Each row of a before or after table is a point. One or more steps were done to the points. Then noise was added and the rows were shuffled. The steps act on how far a point lies along the listed directions, d1 being the first. Write out the steps. A step turns or swaps two directions, mirrors them in a line or flattens them onto one, adds a multiple of one to another, or multiplies one. Angles are multiples of 10 degrees, from the lower direction toward the higher: turns from -170 to 170, lines from 10 to 170 but not 90. Use the fewest steps. Two steps may share a direction if one is a turn and the other turns, adds or multiplies; they go together, in the order done. Otherwise the lowest direction goes first.
In the rows, 128 means zero.

Directions:
(1): [124 186]
(2): [186 132]
Before (13 x 2):
[[ 91 179]
 [169 163]
 [ 83 111]
 [ 74 114]
 [146 117]
 [175 202]
 [185  97]
 [196 136]
 [ 90 116]
 [ 81 120]
 [ 71 122]
 [ 97 153]
 [134  65]]
After:
[[122  89]
 [115 142]
 [119  73]
 [ 91 179]
 [154  99]
 [181  99]
 [ 63 125]
 [116  82]
 [128 197]
 [126  82]
 [157 171]
 [193 184]
 [130  71]]
Steps: swap d1 and d2

Directions:
(1): [183 172 142]
(2): [102 175  80]
(3): [ 90 159 180]
Before:
[[159 183  64]
 [ 42 100 164]
 [ 86 142 137]
 [118 195 133]
 [ 68 145  94]
 [ 92  81 106]
 [164 145 148]
 [ 40 122 142]
 [157 172 108]]
After (9 x 3):
[[178 145 174]
 [170 168 110]
 [160  47 149]
 [149 198 176]
 [134 218 159]
 [135 153 167]
 [126  74 144]
 [115  99 186]
 [ 93  99 120]]
Steps: turn d1 and d2 by -160 degrees

Directions:
(1): [178 163 181 113]
(2): [ 95 175 144 186]
(3): [121 186  84  89]
(4): [ 71 125 171  86]
Before, 12 rows:
[[207  34 126 123]
 [ 38  87  56 180]
 [135 173 111 171]
 [122 119 172 132]
 [119 195 166 137]
 [110 123 141 178]
 [127 117 123 230]
 [120  85  83 167]
 [117 122 101 169]
 [137 137 160 123]
 [130 130 109 158]
 [111 167 106 132]]
After, 12 rows:
[[112 130 158 118]
 [119 127 142 179]
 [115 124 108 155]
 [133   9 120 103]
 [ 84 182 164 128]
 [118 170 108 135]
 [127 121 172 133]
 [126 127 101 170]
 [202 145  71 221]
 [149  94  85 175]
 [ 82 154 104 158]
 [ 94 107 119 222]]
Steps: swap d1 and d4

Directions:
(1): [ 80 133 213 117 106 132]
(2): [130  91 148 184 148  57]
(3): [103 152 121 209 131 178]
Before (8 x 6):
[[107  86 190  97 114  53]
 [146 122 118  92 111 116]
 [135 146 114 102 108 170]
 [181  99  49 208 190  32]
 [116 132 125 107  88 114]
 [133 172 108  83 111 200]
 [167 115  86 113 135  89]
 [169 161  81  80 124 123]]
After:
[[182  84  58 228 196   7]
 [146 119 117  94 111 113]
 [135 171 111  86 110 201]
 [165 109  89 122 137  77]
 [108  93 186  87 111  66]
 [136 145 116 101 111 168]
 [169 154  82  88 127 113]
 [115 132 123 104  88 116]]
Steps: add -0.3 times d1 to d2

Directions:
(1): [110 138 102 113  57 160  53 154]
(2): [ 66 119 191 156 121 119  95  66]
(3): [144 134 140 209 111 203 155 137]
(4): [103  58 113 156  73  83 166 153]
Before:
[[154 120 128 213 153 227 194 134]
 [132 118 121 101 142 135  92 109]
 [ 80  87 153 168  68 128  81 124]
 [101 134 100 123  70 192  55 113]
 [136 116 145 135 162 128 182  99]
 [155 188 156 174 136 247  92 131]
 [132 150 152 169 110 153  64  89]
 [145 155 108 120 160 121 145 154]
 [159 155 179 180 225 127 208  79]]
After:
[[119 112 163 144 158 127 172  79]
 [ 93  88 138 162  71 131  92 140]
 [129 137  70 112  75 196  70 144]
 [137 119 114  99 139 139  91 114]
 [122 149 219 199 215 124 185  40]
 [142 115 140 218 153 228 189 122]
 [137 155 109 122 160 119 142 148]
 [167 190 146 171 137 249  94 142]
 [142 151 145 165 111 154  67 102]]
Steps: add -0.5 times d1 to d2

Directions:
(1): [130 196 188 121 170 154 189 151 108]
(2): [ 91 178 116  93 104 179  60 131  80]
(3): [177 198 109 143  61  77 132 145 131]
(4): [118 112 144 162 132 130  94 238 145]
(5): [220 108 109  67 139 170 125 153 132]
Before:
[[101 239 164 114 152 156 210  90 102]
 [ 65  76 151 121 207 159 126 126 124]
 [147  65 109  51 155 205 129  66 118]
 [109 161 165 117 145 169 127 193 108]
 [179 112 129 174  97  94 129 230 175]
 [186 166 120 107 126 139 121 243 126]
 [160 199 137  64 132 202 174 103 102]
 [177 155  73  65 106 167 110  92 117]
 [128 102 119  89 158 198 116 196 111]
 [ 40 159 154 203 115  58 131 193 161]
 [ 49 160 135 139 125 145 133  84  94]
 [168 155  98 107  87 133 112 169 156]
 [197 129 100 109 118 123 129 121 129]
 [189 161  99  81  90 151  99 114 112]]
After (14 x 9):
[[ 89 164 170 133 143 157 130 188 108]
 [153 187 119 109 114 146  97 240 108]
 [ 90 123 123 101 148 197 100 189  98]
 [115 217 141  79 122 198 162  95  91]
 [ 56 140 143 164 135 116 166  78 117]
 [144 182 103  96  79 149  83 105  98]
 [143 169  98 110  80 136 100 164 145]
 [195 119 121 151  94 117 113 235 163]
 [103 228 169 125 158 142 225  87 113]
 [ 93 122 154 204 135  44 171 198 190]
 [129 179  77  81  93 164  92  82 104]
 [180 148  97 100 110 137 105 121 113]
 [108  91 110  54 142 213 105  62  98]
 [ 72  70 150 121 210 156 134 125 128]]
Steps: turn d2 and d5 by -40 degrees

Directions:
(1): [ 80 153 115  56 153 107 133 146 177  64 181]
(2): [193 111  79 145 209 177 122 112 149  84 119]
Before, 12 rows:
[[139 123 140 155 102 116 128 135 114 163 114]
 [145 136 134 134 132 133 138 118 127 127 135]
 [161 117 131 139 121 142 122 128 123 142 115]
 [120 124 158 136  79 105 134 119  99 169 106]
 [103 130 148 131  88 115 121 153 110 149 136]
 [152 114 143 158 113 134 114 133 117 165  98]
 [115 136 138 135 117 111 125 131 144 132 126]
 [115 129 120 104 138 124 130 124 148 118 129]
 [109 129 111  94 174 124 126 136 181  81 173]
 [101 137 175 147  77 125 121 130 100 178 112]
 [126 130 105 115 173 145 136 129 159  87 136]
 [123 131 132 128 136 128 123 126 139 111 133]]
After, 12 rows:
[[ 75 137 195 124  21  70 139 131  83 200 112]
 [121 128 155 150  77 101 128 140 108 176 118]
 [152 134 130 135 141 137 137 115 129 123 133]
 [171 114 123 143 133 150 121 126 126 135 113]
 [149 115 145 157 108 129 115 134 114 168  99]
 [136 122  91 101 208 143 123 130 190  63 169]
 [ 46 152 216 132   8  83 125 143  81 215 120]
 [ 60 141 181 119  35  83 125 163  96 177 142]
 [118 128 117 105 142 127 129 124 148 116 131]
 [ 99 141 149 131  98  99 127 135 138 141 128]
 [129 127 128 128 144 132 122 126 141 108 133]
 [165 119  74 125 222 174 133 119 171  61 131]]
Steps: multiply d2 by 2.5

Directions:
(1): [ 74  80 225  95 165 115 153 147 145 126  89 150]
(2): [165  42 126 141 120  53 166 112 117 152 171  86]
(3): [127 148 152 136  93 109 104 131  81 243 117 172]
(4): [105 119 116 153  47 122 168 216  92  95 100 125]
(5): [ 82 114 116  55 119 105  61 153  89 104 198 136]
Before:
[[141 107 112 115 108 114 106 117 112 157 182 116]
 [148 112 112 185  84 101 163 128 103 186 117 117]
 [176 132  83 106 172 115  93  63 144 167 165 109]
 [152 195  95 183  55 145 124 146 116 221  86 144]
 [129 172 117 128 113 145 117 150 112  78 130 126]
 [ 94 148 170 109  87  90 102 168  82 176 147 159]
 [164 127  99 128 164  88 107  76 146 118 198  98]
 [129  81 180 149 119  71 203 111 143 126 105 119]
 [102  96 168  96 169 123 130  99 153 134 125 117]]
After:
[[127 175 124 118  93  95  77 134  86 188 175 147]
 [131 167 144 106 159 144 103 109 135  95 141 132]
 [ 96  73 189 110 144  70 156 158 139  95 138 116]
 [136 169 173 136 151 140 105  87 158 249  82 157]
 [177 126  89 180  84  82 181  99 128 128 140  99]
 [113 115 104 139  72 123 155 168 111 105 123 101]
 [ 87  66 184  92 134  94 163 174 127 130  93 134]
 [153 107 141 167 145  98 142  75 128 203 129 123]
 [111  83 159 102 120 108 118 131 117 157 161 124]]
Steps: turn d1 and d4 by 140 degrees

Directions:
(1): [147 140  94 109 156 115 176 115 150 188 110 176 102 234]
(2): [197 164 158 200 113 104 179 135 137 134 216 112 109 126]
Before:
[[113  99  90  93 147 129 156 104 152 150  76 177 116 210]
 [133 133  96 104 162 106 170 115 146 187 104 158 105 204]
 [ 50  87  81  18 149 153  81 117 113 174  34 159 147 203]
 [ 51  92  94  42 116 149  55  97 102 133  24 152 138 101]
 [100  72 158 103 137 173 101 153 122  87 110  97 187  40]
 [ 71  75  90  63 141 149 123 100 146 192  39 179 119 191]
 [ 97  77 133  94 104 164  64 120 121  63 101 117 150  54]
 [131 125 148 146 100 136 115 124 105  52 155  78 138  35]
 [128 116 144 135 127 120 116 122 113 114 152 113 140  81]]
After:
[[152  98 180 157 126 157 139 160 127  90 177  86 180  34]
 [180 156 151 185 106 115 166 123 117  79 200  86 117  83]
 [ 73 103 142  95  89 150  41 107  91  83  94 104 151   8]
 [ 37  58 118  64 118 163  66 109 128 137  36 139 148  97]
 [151  97 161 155  89 149  96 126 125  56 170  99 143  33]
 [ 71  77  98  73 137 146 110 111 135 114  52 153 139 150]
 [ 84 103  84  67 161 124 121 118 135 164  54 142 125 164]
 [ 26  74 118  36 117 166  27 128  85 110  54 110 178  88]
 [149 130 146 147 128 109 145 125 116 131 174 119 130 107]]
Steps: turn d1 and d2 by -50 degrees

Directions:
(1): [ 93  49 139 113  97 102  35  93 187 131 134 181 112 156 127 164  91 166]
(2): [140 139 107 111 110  88 157  91 105 103 133 210 202 125 109  43 135 196]
(3): [ 77 190 155 141 137  69  98  59  62 146 117 139  96  56  97 173 138 131]
(4): [210 111 115 125 179 153  84  77  74  77  53 104 121 176 103 148 134 155]
(5): [108 143  93 137 163 112 137  85 146 181 109 105 210 154 227 182 156 152]
Before:
[[106 147 118 132 133 118 133 117 126 155 126 109 145 129 168 166 141 120]
 [112 150 136 140 116 119 138 130 108 121 149 128  99  87  95 114 133 118]
 [114 158 127 134 133 107 127  99  94 132 128 129 145 103 130 144 132 142]
 [129 154 128 140 133 147 146 127 128 134 128  85 119 119 140 134 132 105]
 [113 155 133 129 126 133 174 156 136 134 137 128 145 115 135 102 139 121]
 [135 122 134 134 132 139 124 135 126 135 122 101  90 108 120 150 120 108]
 [114 136 129 118 103  98 117  97 134 134 136 165 155 109 112 124 130 148]
 [106 166 142 143 132 109 152 138 122 145 139 110 130 100 138 126 132 119]
 [114 108 126 145 123 160 136 155 155 149 132 104 120 127 143 136 138 101]
 [102 169 143 134 127  93 125 102  79 122 130 150 130  78 105 122 137 136]
 [107 142 128 132 134 116 122 112 130 150 142 119 112 113 125 158 132 113]]
After (11 x 18):
[[133 177 120 139 148 138 175 138 107 147 140  89 125 107 131 133 151  92]
 [116 123 130 123 115 139 159 162 164 131 141 140 145 135 140 101 126 128]
 [144 129 131 138 134 148 144 147 123 132 122  92  95 112 124 140 125 101]
 [129 178 123 124 120 109 161 111 103 134 132 140 161  92 113 108 147 129]
 [158 200 112 141 153 144 208 147  66 126 128  86 166 102 140 103 155 110]
 [123 162 112 133 141 133 161 135 119 151 125  92 155 131 174 149 151 111]
 [148 177 122 145 134 152 199 171  95 114 150  93 117  92 104  79 151  95]
 [ 93  76 133 139 110 142  90 133 176 152 135 130 111 135 139 155 122 121]
 [144 138 122 139 133 164 154 144 143 129 130  82 126 136 149 122 131 104]
 [138 176 127 144 143 140 202 176 119 138 141  84 146 115 148  98 143 102]
 [165 234 118 146 162 151 248 175  38 110 128  82 163  76 121  61 176  89]]
Steps: turn d1 and d3 by 70 degrees; multiply d1 by 2.5

Directions:
(1): [115  79 187  78 100 125 138  92 140 129 188 153 196 167  37 172 108 107
 123 173]
(2): [149 110 122 216 185 106 170 158 118 107  75 220 119 160  82 145 119 146
  80 165]
(3): [164 128 115 135 116 108 168 101 223 103 110 150 182  81 167  96  33 143
 175 150]
(4): [ 76 177  64 156 139 140 107  57 167  99 109 110 179 137 141 137 195  85
  99 201]
Before, 9 rows:
[[ 76 130 147  87 124 142  85 119  49 140 169  91 107 176  89 159 220  95
   81 113]
 [ 97 130 123 120 119 146  99 130  62 131 157 105  90 173 119 140 181 111
   85 118]
 [119 126 116 121 115 141  95 113  97 147 119  93 112 144 114 128 169 101
  117 116]
 [142 108 161  26  47 108 157  55 234 121 169  92 207  80 176  85   8 139
  217 101]
 [125 154  90 109 117 141  97  99  99 130 113  63 132 112 157  99 177  92
  130  98]
 [ 91 147 120 102 111 137 117 133 106 170 137  59 111 115 165 119 152 137
  141  99]
 [136 104 159  86 112 153 110 137 153 111 176 109 137 138  98 122 115 117
  157 114]
 [150 129 116 126 134 118 129 134 128 132 115 115  94 114 180 104 123 158
  160 125]
 [ 99 155 134 132 116 144 112  98 143 125 132 134 153 160 142 155 160 115
   92 139]]
After (9 x 20):
[[134 131 112 105  97 138 103 102 133 144 121  79 126 115 148 110 130 106
  150 112]
 [120 142 114  82  81 137 114  93 150 121 165  75 140 112 181 102 101 117
  154 117]
 [ 68  94 169 136 152 128 112 136   6 144 135 163  87 239  21 191 240 114
   31 126]
 [140 146 104 109 120 136  99 123  80 138 111  69 110 109 157  96 168 107
  135  73]
 [108 169 117 136 117 144 115 101 159 120 121 122 151 138 177 138 150 119
  107 125]
 [ 98 136 135  98 109 137 118 145  92 178 143  64 101 122 152 124 150 144
  142  92]
 [100 154 118  48  79 135  98  65 168 125 172  49 169  95 182 105 129  99
  164 115]
 [116 110 146 104 128 157  99 131 133 107 170 115 137 161  78 138 155 104
  125 135]
 [150 107 140 125 139 120 130 155  91 143 127 133  76 140 143 123 132 162
  142 119]]
Steps: turn d1 and d4 by 40 degrees; mirror d2 and d3 in the line at 30 degrees

Directions:
(1): [115  91  61 113 116 157 133 177 120 175 146 159 127 100 175 175  94 120
  83 110  96 126  48 236]
(2): [151 142 218  88 110 130  86 146 221  85 165 114 121 140  63 200 119 120
 117 131 139 105  52 139]
(3): [100 111 195 165 172 123 149 112 127 187 184 159 164  88 193 132 112 186
 166 202 142 118  68  81]
(4): [142  94 100  80 148 150  84 184  88  62  74 154 144 150 189 201 121 176
 148 101 161 111 117  47]
(5): [190 141 114 162 210 195  77 105 120 161  47 105 171 125  84 114 154 130
 167 151 167 104  87 180]
Before (11 x 24):
[[111 139 124 134  83 124 180 140 145 141 154 124 128 115 131 127 104  90
  113 114  97 119 152 140]
 [154 113  48 142 178 185  93 155  62 131  29 121 152 131 149 135 134 154
  145 121 142 154 141 164]
 [ 75  88 138 160 109 103 175 111  93 195 207 173 126  71 202  97  96 156
  116 171 108 144 121 108]
 [157 133 159 147 168 140 105 121 128 129 104  92 147 153  96 159 130  95
  152 158 164 121 113 126]
 [137 100  95 115 161 172  99 161  83 102  62 137 143 135 168 156 144 178
  162 111 148 111 114  67]
 [121 133 121 101 133 138 114 145 117 109 103 143 129 140 150 144 142 135
  122 112 141 122 123 118]
 [144 129 111 150 168 132 137  76  86 158 100 130 146 100 142  90 153 147
  159 129 138 139 167 112]
 [118 137 174 120  91  96 135 154 182 127 171 136 121 109 134 169 105 149
  122 128 116 127  74 121]
 [ 88 130 232 131 126 118 147 117 209 176 225 107 110 100 136 171  90 154
  128 209 121 134  33 165]
 [102  85  73 115 116 114 139 145  69 137 139 147 113 103 216 111 122 150
  145 127 123 127 134  91]
 [110 135 130 121  91  96 156 120 130 124 147 129 108 130 123  97 136 108
  106  93 122 146 145 108]]
After, 11 rows:
[[118 151 160 120  67  76 149 138 166 102 164 125 106 127 124 141 111 135
  118 108 109 142 131 108]
 [ 82 145 246 112 112  85 143 112 189 109 199  97  96 134 135 154 113 166
  153 192 142 140 125  42]
 [145 131 129 189 196 175 112 112 121 204  98 120 168  95 115 111 129 153
  152 184 138 153  76 215]
 [125 151 111 126  87 123 161 139 124  91 111 108 123 138 112 112 123  88
  128  96 114 124 208  94]
 [126 128  88 106  94 110 138 139 104  98  98 123 102 145 125 105 138 107
  109  64 129 147 172  97]
 [159 112 119 137 196 159 115 100  91 166  98 148 168  91 165 129 145 173
  171 138 155 124 103 121]
 [114 138 120 114 119 136 135 136 129 144 135 143 124 129 134 124 136 117
  105 130 117 128 112 178]
 [117 100  96 151 147 174 142 141 133 204 138 144 136  88 145 130 122 139
  130 145 104 119  41 214]
 [109 108 121 160 122 108 148  92  83 150 145 141 126 100 155  58 131 141
  133 155 130 149 188  74]
 [141 116 181 140 166 137 111 142 137 145 143 115 157 133 145 192 104 116
  152 177 160 113  63 121]
 [114 109  55 146 114 126 148 107  83 174 127 117 102  98 158  62 134 108
  131 128 108 129 149 168]]
Steps: turn d1 and d4 by -110 degrees; add 1 times d5 to d3; turn d2 and d5 by -30 degrees

Directions:
(1): [124  94  91 174 121  81  35 108  93 117  77  73 111 100  69  79 118  33
 186 181 138 149 131 147 116 118 140 125 203 116 139 177]
(2): [127 227 139 118 178 164  88 100 126 121 111 121 129  65 131 109 128 141
 174  31  72 131 157 127 123 116 171  40 148 157  45 147]
(3): [150 139  74 136 194 152 164 113 217 125 102 175  82  79  95  86 148  87
  55 102 148 141  25 105  77 162  94 144 151 116 120 158]
(4): [155 144  91 152 108 158  94 138 121  59 125 141 157  74 188 100  45 172
 145 134 162 199 133  73  64 140 165 154 138  79 158  38]
(5): [ 38 147  88  54  77 173 126 100  76 203  86  91 103 136 128  98 101 167
  76  84 186 193 107 135 136  67 133 149 136 129 146 163]
(6): [131 154  27 143 124  45 141  81 162 145 166 158 126 207 170  91  93 102
 113 138 147 194 174 161 130 172 140  63  85 180 111 131]
Before (10 x 32):
[[118 135 102 131 110 144  87 116  86 124 101 110 127 117 132  98 101 125
  141 109 159 152 140 132 125 106 152 114 143 112 131 122]
 [ 99 149 119 103 109 138  83 122  96 135 109 109 140 100 124 101  98 152
  149 101 120 161 138 140 119  99 146 116 156 122 118 121]
 [107 138 146 119 121 150 118 128 117 141 131 108 142 158 140 138 118 153
  132 117 123 133 132 122 145 124 130 118 110 134 127 124]
 [134 161 121 122 149 127 137 108 149 124 128 140 132 126 125 127 123 120
  141  83  85 122 154 132 124 130 144  74 123 156  80 139]
 [176 127 112 151 140  91 142 137 170 105 170 168 142 162 148 138 128 127
  126 138 122 135 150 125 136 167 114 111 108 138 130 101]
 [137 203  90 105 174 153 119  86 181 126 114 143 116  94 134  93 116 102
  100  61 121 179 100 114 112 139 132  89 138 141  88 140]
 [139 131 124 137 113 149 128 122 109 112 135 129 143 106 146 127  95 148
  130 132 123 145 141 113 107 132 135 141 127 115 136  74]
 [140  96 156 136  97 146  99 141  86  94 118 109 145 103 128 145 100 146
  151 142 134 140 123 108 116 102 132 167 143  93 149 103]
 [157 134 118 143 156 104 157 122 152 131 146 149 133 144 117 128 144  98
  137 118  95 122 128 128 129 171 113 106 114 155 113 130]
 [154 135 156 146 123  92 139 146 132 110 168 143 143 151 149 164 131 116
  167 146  83 108 178 131 147 156 135 101 108 130 108 102]]
After, 10 rows:
[[161 127 116 142 124  93 136 137 150 113 169 157 146 172 153 142 122 138
  132 136 125 139 163 131 143 153 119 110 105 139 132 100]
 [111 138 144 122 128 151 121 129 126 137 131 113 139 154 138 135 122 148
  128 116 121 132 123 121 142 128 126 120 112 133 125 125]
 [152 135 109 137 158 110 161 117 155 137 140 150 127 141 114 121 143  98
  126 111 102 129 116 127 125 170 111 109 118 153 115 136]
 [139 130 124 137 114 148 129 122 108 113 134 128 144 106 146 127  94 147
  130 132 123 145 142 114 109 130 134 142 127 114 137  74]
 [135  96 166 134  84 141  92 144  68  94 124  99 156 113 135 153  96 155
  167 146 130 137 143 113 127  94 139 163 140  95 150  97]
 [144 138 147 138 121  99 141 140 131 119 160 143 135 150 147 158 129 118
  155 139  91 117 167 130 144 151 133 105 110 131 109 110]
 [131 137  93 140 127 146  95 116 107 118  99 121 119 107 125  91 107 113
  130 107 158 150 119 128 116 117 144 115 147 109 129 126]
 [157 210  52 113 225 169 146  77 248 121  97 179  83  57 109  63 131  69
   47  43 132 186  25  97  74 167 107 101 155 132  82 161]
 [116 151 102 112 139 145  96 119 136 127 103 131 125  80 109  86 108 133
  125  93 124 160  98 131  98 117 132 121 164 116 113 130]
 [144 168  86 125 189 142 159  98 202 125 111 168 103  96 105 100 135  95
   94  64  99 132  89 118  92 151 124  85 138 148  75 159]]
Steps: add 1.5 times d2 to d3; multiply d5 by 0.7
